Rows are points. Each copy is the shape, with its points in the same order, turned, moved and blurred by noise. Some copies are also mirrored. Which?

Shape (8 x 2):
[[-22 -23]
 [-48  29]
 [ 15 -29]
 [-25 -19]
 [ 23 -41]
 [-15 -15]
 [-27  12]
 [-26  62]]
Copy 1 (8 x 2):
[[-27   3]
 [-16 -54]
 [ -3  28]
 [-27  -2]
 [ -7  45]
 [-19  -1]
 [ -8 -30]
 [ 25 -64]]
Copy 1 is: mirrored
Copy 2 (8 x 2):
[[-34   7]
 [-20  63]
 [-11 -22]
 [-34  12]
 [-16 -36]
 [-25  12]
 [-14  36]
 [ 19  74]]
Copy 2 is: only turned

Shape (8 x 3):
[[-29 -42 -28]
 [ -2  10 -16]
 [  3   0  -7]
 [ 34  -2   5]
 [ 57 -20  61]
 [ 12  19 -22]
 [  5  22 -13]
 [-23   9  17]]
Copy 1 (8 x 3):
[[-58 -35 -10]
 [ -4 -13  11]
 [ -8  -7  -2]
 [ 13   4 -25]
 [ 15  54 -62]
 [ 13 -18  10]
 [  8  -7  15]
 [-25  21  17]]
Copy 1 is: mirrored
Copy 2 (8 x 3):
[[-27 -48  19]
 [ -6  -1   2]
 [  6  -6   1]
 [ 35  -3 -22]
 [ 95 -28  -6]
 [  3  16 -14]
 [  8  13  -7]
 [  9  -2  29]]
Copy 2 is: only turned
Copy 3 (8 x 3):
[[-45  15 -36]
 [ -3  22   8]
 [-10   9   9]
 [ 10 -17  14]
 [  2 -72  43]
 [ 15  20   3]
 [  3  24  20]
 [-38  10  32]]
Copy 3 is: only turned
Copy 4 (8 x 3):
[[-46  -7 -32]
 [-14  32   1]
 [ -6  20  -3]
 [ 28  23 -12]
 [ 73 -14  -3]
 [ -5  43  -5]
 [ -6  42   7]
 [-14   4  27]]
Copy 4 is: only turned

Shape (7 x 4):
[[ 26   2  58 -22]
 [ -6   6   1  -1]
 [ 73  -6  42 -23]
 [-36 -31  -1  18]
 [-26  -2  -9   3]
 [-30 -15   3 -14]
 [ -2  35  44  49]]
Copy 1 (7 x 4):
[[ 75  22  24 -25]
 [  9  18   3 -10]
 [ 73   7  72  -9]
 [ -1 -21 -27 -14]
 [ -4   0 -11 -14]
 [  3  -4 -12 -33]
 [ 51  32 -22  35]]
Copy 1 is: mirrored
Copy 2 (7 x 4):
[[ 11 -30  31 -51]
 [  0   2   4   2]
 [ 60 -23  35 -54]
 [-19 -30 -20  32]
 [-13   0 -12  17]
 [-18 -12 -24  -1]
 [-19 -20  69  16]]
Copy 2 is: only turned
Copy 3 (7 x 4):
[[ 26 -27  47  -3]
 [ -9  -3  -8   0]
 [ 58 -54  35  13]
 [-49 -18 -19   9]
 [-22  11 -27   2]
 [-30  10  -1  23]
 [-12 -14  10 -76]]
Copy 3 is: mirrored
Copy 4 (7 x 4):
[[ 31  31  70   0]
 [ -7  25  13  -6]
 [ 68  10  60  22]
 [-12  15   1 -50]
 [-24  11   4 -10]
 [-21   0  16 -32]
 [  6  95  22  -9]]
Copy 4 is: mirrored

Shape (9 x 6):
[[ 18  17  40 -47  18  17]
 [-21 -37  45  29 -10  38]
 [ 29  30 -27 -16 -17 -32]
 [  0 -23   9 -63 -48   1]
 [  7  43 -25 -31  17   6]
 [  3  49  33  49 -25  33]
 [-30 -58  39  13  43   2]
 [-17  33 -13  27 -33   0]
 [ 43 -12 -13  16  16  44]]
Copy 1 (9 x 6):
[[ 41  11  30 -19   4  49]
 [ 19  23  57  24 -24 -38]
 [-14 -12 -43 -16  15  24]
 [  5 -11   7 -38 -62  23]
 [ 31  16 -33 -35  28  20]
 [-15  73  11  30  20  -6]
 [ 39 -28  73   1  11 -43]
 [-24  36 -20  -9  12 -25]
 [ 54   6 -16  43   4  -6]]
Copy 1 is: mirrored
Copy 2 (9 x 6):
[[-52 -36   2   3  -1  18]
 [  9  21  72  12  -3   9]
 [ 21 -29 -47 -33 -23  21]
 [-13 -41  33 -46 -47  47]
 [-14 -18 -36 -40  18  16]
 [  1  63 -12  24  -4  27]
 [  5 -16  70   4   7 -48]
 [ 29  38 -15 -29 -17  17]
 [ 28 -20  12  16  43  35]]
Copy 2 is: mirrored

Shape (14 x 8):
[[  2 -21  11  38  25 -24  20   0]
 [ 35 -13  18   8 -60 -48  -8 -48]
 [ -7  11  50 -25   3 -54 -26   2]
 [-43 -38 -19 -11 -49  20 -13 -50]
 [-36  35   4  49  32  11  36  38]
 [-51  -7  -4 -20   2  28 -28 -32]
 [ 10  11  11 -27  -1  28  33   2]
 [ 16 -28  35 -22  16 -46  13  38]
 [-51 -24  29 -18  28 -45   7  42]
 [  4  12 -25   0   4 -58  24  17]
 [ 19  14  -6  28  -3  -1 -39  16]
 [ 40 -38 -19  47  -5   2 -43 -32]
 [  9   9 -30  16 -21 -14 -51 -17]
 [-16 -32 -14 -28  -2 -29  25 -50]]
Copy 1 (14 x 8):
[[-11  -3   8  29 -45 -13 -15  15]
 [ 41 -39   6 -31 -70 -60  10  -3]
 [ 28  -8  62 -25 -29   6  17  47]
 [-20 -54 -18 -52  14 -50 -35   3]
 [-48  39 -17  12 -25  41 -18  33]
 [-18 -13  13 -58  32 -17 -39   7]
 [-20  -8  -9 -22  -6  18  20 -23]
 [ 14 -28  29  28 -20  14  40  35]
 [-28 -19  41   9  -9  16  17  73]
 [-15  20  -6   8 -34 -29  39  43]
 [ 48  32 -21  -8 -12  -9 -15  18]
 [ 55  -3 -18  24 -14 -55 -52 -16]
 [ 45  12 -20 -27  -3 -50 -19  24]
 [-43 -33  25 -15   2 -61  12 -10]]
Copy 1 is: only turned
Copy 2 (14 x 8):
[[-23  23  -7   6 -13 -12  30 -14]
 [ 52  56  17 -11 -31 -64 -11 -10]
 [ -4  41   9 -59 -15   2 -32 -37]
 [ 27  -9 -63   2 -68 -64 -29 -30]
 [-51  15 -25  53 -15  45  -6 -21]
 [ 13 -13 -72 -16 -47 -10 -25 -46]
 [ 19 -24   7  11 -53  20 -10 -11]
 [-32   6  37 -49 -23  -5  -3   2]
 [-78   4  -3 -41 -25  -4 -22 -32]
 [-20   3  28  11  17 -22 -26 -16]
 [ 14  29 -35  -1   8   6 -20  24]
 [ 39  29 -53 -10   1 -40  29  27]
 [ 35  23 -44  -5  11 -28 -32   4]
 [ 12 -20  -4  -9 -33 -57   3 -57]]
Copy 2 is: mirrored
Copy 3 (14 x 8):
[[  6   3  18  36 -19 -30 -17 -32]
 [ 71  11 -30  36  37  19   3 -61]
 [ -4  37   5  -6  43 -20 -25 -83]
 [-10 -43 -52  44  70   4  21 -16]
 [-57  30 -12  27 -50 -24 -21   0]
 [-51 -32 -31  20  58  -4 -18 -27]
 [-16 -21 -13 -21 -11  21  -1 -28]
 [ 17  18  32 -21   5 -32  12 -57]
 [-47  20  26  -3  20 -66  17 -61]
 [ 18  19 -32  -2 -21 -54   1 -49]
 [ 16  26 -21   4  21 -14 -41  11]
 [ 54 -19  -9  44  36 -15 -46  14]
 [ 27  11 -53  15  46 -27 -41  -6]
 [  7 -56 -29  24  20 -21  10 -68]]
Copy 3 is: mirrored

Shape (14 x 9):
[[ 58 -25  -7 -33 -18   8 -16  19 -31]
 [ 63 -19  10 -20  25  40   5 -24 -48]
 [-14  23  44  11  38  34  45 -11  -2]
 [ -1 -15  -2   4  36  28 -37 -26   7]
 [-22 -28  -9  18  -8   7 -43  19  21]
 [  0 -28  23  54  33  45 -16 -33 -34]
 [-20  24   7  -4   9   9  48  -4 -34]
 [ 15  -2  18 -39  36 -28  39  28 -14]
 [ 12   3 -21 -37  30 -17 -28 -10  -5]
 [-13  23  12  56  33   6 -36 -21 -21]
 [ 35 -10  25 -26 -21 -26  43  30   8]
 [ 54  26 -32   8 -12  49 -32   2 -25]
 [ 14 -52 -30  31  41 -27   4  -1   5]
 [-19  -3  17  50  44  60  43  51 -25]]
Copy 1 (14 x 9):
[[ 65  33  -7 -29  -1  29 -20  19 -10]
 [ 69  35   4 -31  14  35  49  34 -15]
 [-31  -2  11   8  -9   0  64  40 -19]
 [ 30  -6  26  17  49   9   4  22 -37]
 [ 22   1  20  43   3  -1 -41  -2 -32]
 [ 43  23  33  50   2   8  64   8 -48]
 [ -7 -13 -19 -12 -33   3  48   2 -37]
 [ 20 -16 -16 -46 -18 -26   2  51 -28]
 [ 37 -27  -3 -29  38   6 -15  14 -47]
 [  8  27  13  24  27 -17  36 -14 -82]
 [ 20   5 -13 -40 -29 -34 -19  22  18]
 [ 33  54 -25  -3  35  52   6 -16 -34]
 [ 68 -17 -29  40  18 -47  11  14 -40]
 [ -4  23 -29  67 -40   9  46  62 -30]]
Copy 1 is: only turned
Copy 2 (14 x 9):
[[ 22   7   3  19  11  64   3 -15 -51]
 [-12  13  34  39  41  66   8 -47 -10]
 [-35  26  66  26  -4   5  44   0  37]
 [-15  17  -3  33  14  21 -28   2  34]
 [  7  -1 -23  32 -36  16 -18  36  10]
 [-30   0  26  86  -7  27 -13 -23  42]
 [-30  11  33  10 -14  -6  56 -29   1]
 [-21  13  43   0  29  -2  37  16 -48]
 [ -2  24 -12  -3  30   1 -14  -5 -16]
 [ -5  36   9  74 -14 -26 -11 -18  32]
 [ 30 -12  48  -5   5  21  45  20 -42]
 [ 32  48 -24  43   1  60  19 -39   5]
 [ -3 -35 -13  58  37  -6   5  24  -5]
 [-60  25  28  81 -24  28  69  26  15]]
Copy 2 is: only turned
Copy 3 (14 x 9):
[[-16 -11  32 -14 -20 -93   2  26 -20]
 [-28   8  38  15  35 -94 -20  -2  -2]
 [-14  25  24   8  57   9  19 -28  11]
 [-22 -32  22  14  24 -12 -45  16   0]
 [-26 -40  17   2 -23  12  -7  52  -6]
 [-51  -7  16  63  50 -17 -20  30   1]
 [-19  30 -21  -8  31 -22  26 -13  18]
 [ 17 -25   7 -28  28 -49  47 -18   8]
 [ 12 -39  -7 -23   7 -47 -32   7  -1]
 [ -9  -4 -18  47  39   8 -28  34 -23]
 [ 12  -4  28 -12 -25 -49  57 -19  -3]
 [ -6  39  28  -3  -6 -60 -47  53 -20]
 [ 12 -58   7  34   9 -36  10  39  43]
 [-31  31  37   6  72   8  45  48  25]]
Copy 3 is: mirrored
Copy 4 (14 x 9):
[[ 51   4  -4 -53 -15 -15  -7 -26 -45]
 [ 12  11  12 -54 -31  31  36 -47 -41]
 [-40   6  33   6 -20   7  71  24  -6]
 [ -8 -22  -3 -34  21  34  10   3   5]
 [ 10 -32 -20 -22  30  -3 -17  48  -7]
 [-20 -11  14 -21   8  68  30  31 -51]
 [-40  25   7  11  -9 -25  38   1 -23]
 [ -7   2  49 -30   1 -56  52 -19 -18]
 [ 11 -14   0 -32  24 -12  17 -40  17]
 [ -5 -19  -2  25  50  46  37  22 -22]
 [ 22  -7  41  -8 -33 -66  16  -4 -34]
 [ 45  -1 -60 -10 -18  22  33 -18 -35]
 [-23 -72  11 -41  25 -13   6  -1 -49]
 [-32   3  -2 -28  13  -9  86  71 -57]]
Copy 4 is: only turned

Shape (17 x 11):
[[-28   1 -19  13 -17 -40  37  43  53  26  16]
 [ -5 -25  29  49  34 -33   6   6  37   8  20]
 [ 15  36 -34  28  21 -25 -22  36  36 -12  13]
 [  8  -4  -5  -9 -33 -21 -12 -11  23  10  16]
 [ -4 -17  19  37 -48 -32  -5 -61  15 -20   2]
 [  7  25  -2  18  25 -84  -4  36  39  27 -19]
 [ 21  -5 -18  32 -33   0 -29  -8 -18  -5   1]
 [-53   7  13  30  -5 -72  25  27 -33  12 -29]
 [-20  -8  16   1 -15  30  -1  10  -6   3 -15]
 [  4  31 -54 -23  14 -28  48 -13   1 -23   8]
 [ -2 -25  16  30 -30 -40  -9  27   6  -3   1]
 [-36  -7  16 -40  -6 -64 -22   2 -38   6 -21]
 [ 12  -4 -29  14 -30 -33  -7 -12 -15  22  36]
 [ 22   4   0  60 -10 -17   8  15 -22  -3 -27]
 [-24  -3  -1  29  -8 -15 -31   5  -8  31  44]
 [  3  36  15  20  -5 -19  36  12  37  -8  33]
 [ -3  95  18  49  16  -1 -47   8  -2  27  -2]]
Copy 1 (17 x 11):
[[ 33  22 -20 -39  38 -41  64  -4  35 -16  14]
 [ 12  -3  19   5  86  -5  25   0  19 -23  39]
 [ 38  41 -46   8  34  21  22  -1  -1 -26  17]
 [  7  -2 -26   6  15 -21  10  -8  37  23   6]
 [-23 -25  -2  59  33 -16  38 -37  44  36  24]
 [ 47  75   7   9  61 -17  34  22  21  -4   6]
 [ -2 -25 -26  33   9  29  26   9  16  23  -1]
 [  5  28  44  28   9 -31  87  45  18  -8  28]
 [-16 -24  18 -13 -11   8  21  -4  23 -15  -6]
 [ 42  15 -22  21 -14 -45  29 -27 -45  -2  15]
 [ 14 -11   0  24  34  -4  41  22  56  -8  10]
 [-16  22  25  40 -11 -56  12  54  21   2   1]
 [ 15 -17 -36  13  19 -15  29  22   9  43  23]
 [ 28  -8  19  36  21  36  61   9   9   7   3]
 [-20  -8 -23 -11  28   4  23  37  18  12  43]
 [ 41  11  -2  -9  17  -8  28 -36  23  -9  56]
 [-10  69   5  -1   4  72  16   5   6  14  52]]
Copy 1 is: only turned
Copy 2 (17 x 11):
[[-25 -43  29   9 -39   0  -4   0 -14  48 -10]
 [-10 -48  -2 -23   2  -2 -13 -55  24  15 -23]
 [ 29 -22   3  -4  -4 -60 -13   7  15  39 -13]
 [ 29 -18  14 -38 -21   4 -20   3 -30   4  10]
 [ 21  -4  23 -47 -55  -6 -30 -61 -16 -30  14]
 [ 17 -24  64  -6  26 -35   7 -11  12  49 -26]
 [ 52  -6 -20 -25 -22 -38 -11 -20 -39 -13   8]
 [-11  -1  49  51   3 -14  19 -53 -23   0  13]
 [ 33   3 -28  11 -22  24  -3 -12 -20 -15  -6]
 [-15   6  12 -24 -32 -41  40  38   9  -9  18]
 [ 19 -37  19  11  -9 -12 -29 -31 -29  -9  -3]
 [ -2  22  51   1  40  11   1  -7 -31 -24  25]
 [ 17 -26  -1 -37 -16 -25   3 -17 -49   9  36]
 [ 51 -23  -2  11 -26 -41  28 -47 -17 -12 -16]
 [ 13 -15 -28 -11   9 -10 -25 -34 -31  29  32]
 [ 18 -44   9  -4 -49  -6   1   0  29  20  18]
 [ 89  21 -14  11   9 -35   2 -36  36  60  26]]
Copy 2 is: only turned
Copy 3 (17 x 11):
[[ 31 -22 -26  11 -12 -34  43   0 -20  40  55]
 [ 57  26 -14  18  18 -34  -9  21  21  -4  51]
 [ 31   8 -63   7 -19 -46  38  17 -10 -40  14]
 [ 24   4  10 -22 -36 -33  20 -12   5   4  -3]
 [ 57  67  28 -23  -4 -34  12 -44   0   7  -1]
 [ 30   2 -48  30 -15 -91  13  28  -6  24  18]
 [ 30  24   7  -2 -37 -15   0 -28 -24 -36 -18]
 [-10  23   6  74  26 -49  12 -19 -29  33  21]
 [-15  12   8 -19   1  15  -4  -3 -15   0  16]
 [ 32 -35 -49  -5  37 -38  46 -39 -10  -5 -30]
 [ 24  18  25  16 -17 -44  10   9 -22 -10  31]
 [-45   4  24  27  -3 -70  -9 -17  12  17 -14]
 [ 43  -7  12  21 -38 -26  27 -31   1 -14 -16]
 [ 40  30  -9  26   4 -23 -12  -1 -53 -24   0]
 [ 22  14   6  37 -43  -3  21  -4  30 -16  20]
 [ 46   8 -16  -6  22 -16  59  27  -9  13   8]
 [ -2  70 -65  42 -26  -1  32  50   1 -12 -35]]
Copy 3 is: mirrored
Copy 4 (17 x 11):
[[ 53   5  -5  16  10   9  47 -20  53  35 -32]
 [  8  23  22  -3  25 -38  27 -35  43 -18   1]
 [ 40  11 -62   0  -2 -12  -7 -39  24 -11 -24]
 [ 29  11   3  17  -5   4  42  -6 -19  10 -22]
 [-35  34  20  19 -22  -8  57  -3 -19 -35 -39]
 [ 61   9 -12 -34  24 -35   3 -22  38  -5 -74]
 [  5   1 -21  34 -20   7   9  14 -20 -39 -18]
 [ -6   6   3  -7  12 -27  19  59  75  10 -63]
 [ -9  -9  17  11 -19  22  -4  10  11  14   0]
 [  4  17 -75 -14  42   9  36  21  -7  30 -24]
 [ 22  14  12   8 -23  -8  31  16  30 -24 -31]
 [  4  -7  12 -30  -3 -49  12  70  -2  29 -44]
 [ 26  12 -18  50  13 -20  32  23 -17 -13 -25]
 [  0   6  -6  16  11  20  -5  15  34 -53 -35]
 [ 14  -1   1  58  -4 -39   8  -3  18   0  -9]
 [ 14  63 -16   8  17   7  17 -28  26  30 -23]
 [ -2  19 -28  34  -6 -20 -75 -31  13   4 -66]]
Copy 4 is: only turned

Shape (18 x 12):
[[-38  25 -60 -15  32  17 -19  29  -1   5  25 -10]
 [ 13  64  52 -19  31  13  -1 -58  42   2 -41  -3]
 [-26 -17  16  47 -23  16  20   5 -38 -46   6 -12]
 [ 35  11  30  12  53  21  28 -73  34  36 -22  18]
 [-24  40 -49  31   9   2  -4  12  -9   0  42  43]
 [-16  16  -9   3 -11  27 -49  23 -50  17  24  22]
 [ 30  -8   1   4 -10 -40 -22 -17  16 -17   6 -85]
 [-24  34 -29  30  22  27 -46  25 -30  -5  -4  60]
 [-40  36 -35  -7  27  23 -29  -8 -63  -8  43   4]
 [ 41 -41  12 -36  38 -43 -18 -18   6 -43   4 -56]
 [  1 -27  15 -67  12 -37   5 -58  46   0  -8 -29]
 [ -4 -43  20 -17 -22 -25 -31 -40  30 -44 -10 -66]
 [ 15 -47 -20  -3 -18  17  -7   7   4 -41 -15 -41]
 [-12   2  33  13  38 -32  -5 -29  30  21 -13  15]
 [-40  22 -37  12  25  17 -22  12 -41  51  -1   1]
 [ 17  13 -24  51 -50   9   6 -28 -43 -14 -13  47]
 [ 33  16  55 -24   8  -3  31 -16  36  22  -1   6]
 [  6  -1   4 -32  10 -44  15 -11  -5 -22 -42 -38]]
Copy 1 (18 x 12):
[[-22  27   2 -35  48   5 -15  -4  19  -8  53  11]
 [ 42  73  13  47 -11 -35  70 -29  61 -10 -12  12]
 [ 29  -9   8  18 -11  15 -22  42 -30  -3 -26  36]
 [  3  32  27  79  29 -27  74 -37  24  -5 -42  13]
 [-42  20  -1  -9  17   4 -36 -18   7 -46   6  52]
 [-31  38 -18 -16 -15  24 -26 -22 -28  10  21  18]
 [ 20 -19  12   9 -13 -18   2  18  38 -23 -14 -81]
 [-40  64  -2   7  10  10 -48 -28   4  14   5  44]
 [-11  53  23 -21  18  10 -27  -1 -39 -31  43  20]
 [ 50 -22  66  -1   3 -42   4 -16  23  15 -11 -63]
 [ 57 -19   7  19  28 -70  52 -42  35 -10   6 -38]
 [ 83 -26  -4  31  -7 -36  -6   8  21  -8  -2 -57]
 [ 49 -16   4   2  35  12 -22  14  16  21 -34 -28]
 [ -8   6  11  57  -6 -55  23 -24  33   3   6  19]
 [-52  45 -18   5  30   0  -1  13 -18   6  40  14]
 [ -7  27 -26   9  -8   4 -23   3 -38 -27 -81  34]
 [ 11  -3  11  13 -16 -15  85 -33  38   8 -28  14]
 [ 30  12  10 -13   3 -74  24  18  30   6 -18 -27]]
Copy 1 is: mirrored
Copy 2 (18 x 12):
[[ -6 -27 -29  12  55 -22  51  39 -41  -6 -14   2]
 [-24  83 -40   8  -3  32  12 -20  28  27 -48   2]
 [-39 -41  10  12 -24  44  22  -6  -5 -52  19  30]
 [  2  51 -38   0 -10  37   7 -73 -10  50  -5 -20]
 [-22 -32 -74  10  36 -20  38   2 -33 -20  27  26]
 [-12 -15 -28   0  22  17  32  47 -45   1  35  68]
 [  5 -11  35  47 -11 -20 -40  19  32   6 -19   1]
 [ -3  -1 -73  16  36  36  40  23 -59 -33  24  48]
 [-29 -15 -11  35  49  -8  68  13 -44  -3  12  61]
 [ 29  34  64  25  15 -23 -26  -7  15 -24  -1  -4]
 [ 13  31  36 -33  20 -24 -21 -31  23  15 -56   6]
 [  6 -14  56  11  14  18 -45   6  45 -18 -43  22]
 [ 35 -32  36   7  -1  26  11  19  17 -33  -1   0]
 [-29  33 -26  -7  11  13 -36 -31 -33   2 -16   0]
 [-13 -24 -34  14  15   7  41  25 -80  24  -8  34]
 [ 15 -36 -59  14 -37  31  23 -25  -6 -25  30  73]
 [-20  51 -18 -38 -23   4  -4 -15  18  21   8 -11]
 [  9  26  24  10 -29 -19   1   2  -5 -31 -43  12]]
Copy 2 is: mirrored
Copy 3 (18 x 12):
[[-20  28 -45   1   6  48 -27  47  -5  -4 -35 -25]
 [ 49  32  44  35  29 -20 -19 -44  49  11  18 -26]
 [-68   3  15 -14 -17  27  30 -27 -34  14  16  11]
 [ 62 -16  21  74  10   8  12 -22  54  36  30  12]
 [-41  26 -59  26  15  30 -30  27  -7   4  30  11]
 [-48   4  -9   3  16  22 -56  11 -42  29 -26  12]
 [ 12 -23  -2  -2 -34 -34  25 -12 -38 -12  -3 -65]
 [-55  31 -46   0  40  13 -42  15   1  35 -15  37]
 [-41  18 -29  27  51  47 -23  16 -43  -9 -34   0]
 [ 59 -30   9 -20 -19 -25  44   6 -31 -30 -25 -22]
 [ 58 -34  36  15 -24   8   3   1  23 -62 -12 -41]
 [  3 -41  24 -30 -30  -7  27 -44 -11 -36 -21 -45]
 [-10  -8  -3 -26 -72  10  19 -17 -14   7 -34  -3]
 [  9 -33  17  18  31 -10   4   9  47   0  29 -12]
 [-49   5 -10  40  29  23 -26  45  -1  35 -36 -13]
 [-64   7 -18  46 -33  -6 -19 -34 -15   7  18  53]
 [ 50 -11  49  23 -17   1 -23  -1  20  19  44 -11]
 [  5   8  35   5 -23 -34  22  19  -7 -36 -14 -17]]
Copy 3 is: mirrored
Copy 4 (18 x 12):
[[-28  52 -37  18  31  30  -3  12   1  -9  27 -20]
 [-25   7  13  17  14 -58 -25 -38  66 -48 -74 -27]
 [ 20  11   3  35 -33 -11  -2 -36 -67  -8  -8  11]
 [  9 -35  -3  17  16 -26   6 -68  68 -11 -54 -57]
 [ 14  62 -32  72  10   3   6 -11   8  16  28 -26]
 [ 24  73 -35   4  31 -13 -21 -40 -16  10  22   6]
 [-12 -31 -14 -26 -31 -53 -57  17 -12 -29  19 -38]
 [ 33  79 -32  50  60 -10   5 -15 -14   8 -10  -9]
 [-20  71 -69  28  17  -5   5 -40 -21 -16  24 -13]
 [-14 -52 -34 -42 -11 -67   8  23  -5 -32  12 -15]
 [-65 -44 -12 -30 -16 -53 -10  -5  46  12 -18 -16]
 [-38 -51 -15 -22 -23 -57 -52  13 -28  -4 -18   7]
 [ 15 -20 -23 -26 -22  -5 -23  19 -36   4 -18   6]
 [-17 -14  23  24  34 -56   0 -33  26   6 -10 -40]
 [-12  69 -21   4  43  15  -8 -39 -17  11  13 -51]
 [ 61  48 -26  46 -34 -30 -13 -37 -19  43 -35 -28]
 [  4  -7  34  -7 -14 -40  -2 -41  70 -15 -12  -8]
 [-29   3   6 -33 -27 -53   9  14  -8 -16 -26 -37]]
Copy 4 is: only turned
